Each wall is flat, endless, passes through zero and stands at right angles to its row. A trip goes straight from one point to another. Which walls does it cross, in order?

Walls:
(1): [  4  20 -33]
(2): [  3  14 -58]
(3): [-16 -30  -3]
(4): [ 31 -12  19]
Trips:
[ 4 27 -3] to [12 27 51] -> 2, 4, 1
[-14   8  60] to [34 -1 -8] -> 1, 2
[ 22 -15  16] to [13  9 14] -> 3
[-20  18  28] to [ 15  -9 -37] -> 1, 2, 3

Walls:
(1): [-6 40 -1 11  3 -2 23 -1 18]
(2): [ -3  10  15  -8  36  30  23 -31  10]
(3): [  1 -14 -42 -14  33 -37  39   5   1]
(4): [ 31  36 -23  37   7  -6  -6   5 -58]
(5): [ -1  11 -12  36   1  38 -14  34   4]
(6): [  2 -18 -24  -7 -17 -40  18  13  10]
Trips:
[-12  -8  21  35  16 -11  52  38 -10] to [ -4 -20 -20  36 -15  32  -2 -52  18] -> 6, 4, 3, 1
[ -5 -11  24  -4  19  10  22  31   1] to [ -6 -23   0  11  23  -6  25  26   1] -> 6, 1
[ 18   7 -10 -32 -28   2  15  13 -10] to [  9  14 -37  28   4  17 -30  -9 -21] -> 5, 3, 6
[ 26 -31  -1  29  -1  21 -19   3 -17] to [-11 -32  15  31  12 -15  -5  43 -12] -> 6, 3
[-16   6 -16  60  21  -5   6 -22  32] to [-26   3  42  -4  -4   5  -5 -36  20] -> 4, 3, 5

Walls:
(1): [ 24  15   8 -11  -2 -18 -27   2  23  21  20 -18  15 -12  -5   0   1  37]
(2): [ -3   0  22  -3 -15 -26 -10 -23  19  -4 -11 -26  25   2 -30   2 -27  17]
(3): [ 40  45 -25  11 -20 -16  14  25  -6  -4 -35  32 -15  15  -7  11  28  10]
(4): [-14  18  -9  24  52  30 -52  11  -5 -37 -19  15  43  24  35  21  -2 -12]
(5): [  6 -11 -10  34  53  25 -29  -1 -14  51 -10  34   8  -4  -4 -11 -31  15]
Trips:
[ -8   5  14   6  11 -11   6  13 -17 -36  -4 -44 -25 -14   6  34  36 -23] to [  6   9  -1  31  -4   9 -16 -14  -9 -22   7 -20  22   0 -20 -11  12  -7] -> 3, 2, 1
[ -7   6  19 -16  14  -2  10 -18  -2  18 -20  -4  39   6 -53  -5  22  13] to [-26  -9 -14  -1  -4  -4  -8  -7 -29  -5   2  13 -10  46  60   8 -14  21] -> 4, 1, 2
[ 50   0 -12  -1   6  -4  -4   7  -9  13 -27 -30  11  12  -1  -7  -4 -19] to [ -3  16 -17   7  27  11  20  16  11 -38 -36 -37  -9   1 -10 -52 -16 -10] -> 1, 5
[  7 -24 -33 -36  11  39 -23   6  12  -9  44 -47 -21  -7  -3  -9  -9 -32] to [ -6 -11   0   6  59  -5  25  -1 -14  18  17  15 -23 -28  13 -12  44   1] -> 1, 5
[  9 -40   0  23  12  -6  30  -5   7  -2  15   2  21 -30  10 -22  18   3] to [-13  49  -4  14  36 -11 -24 -38   9  -2   2 -21 -14   6 -39   6  31   8] -> 1, 2, 4, 3
[ -1 -28 -19  19  -6 -13   9   8  -7   8  27  18  15 -32 -10 -43  10 -25] to [-25  13   8 -18 -36 -28  -8  -6  -5 -25   2   6  -3 -18   6  -4 -19  12] -> 5, 2, 1
[  6   7 -29 -10 -19   8  50  17  -2  -3  30  -2  -7 -29 -45  25  39   0] to [ 44 -35   6 -17  -2 -27   6 -32  18 -35 -21  28  -1  10  32  -2 -16  -7] -> 2, 4
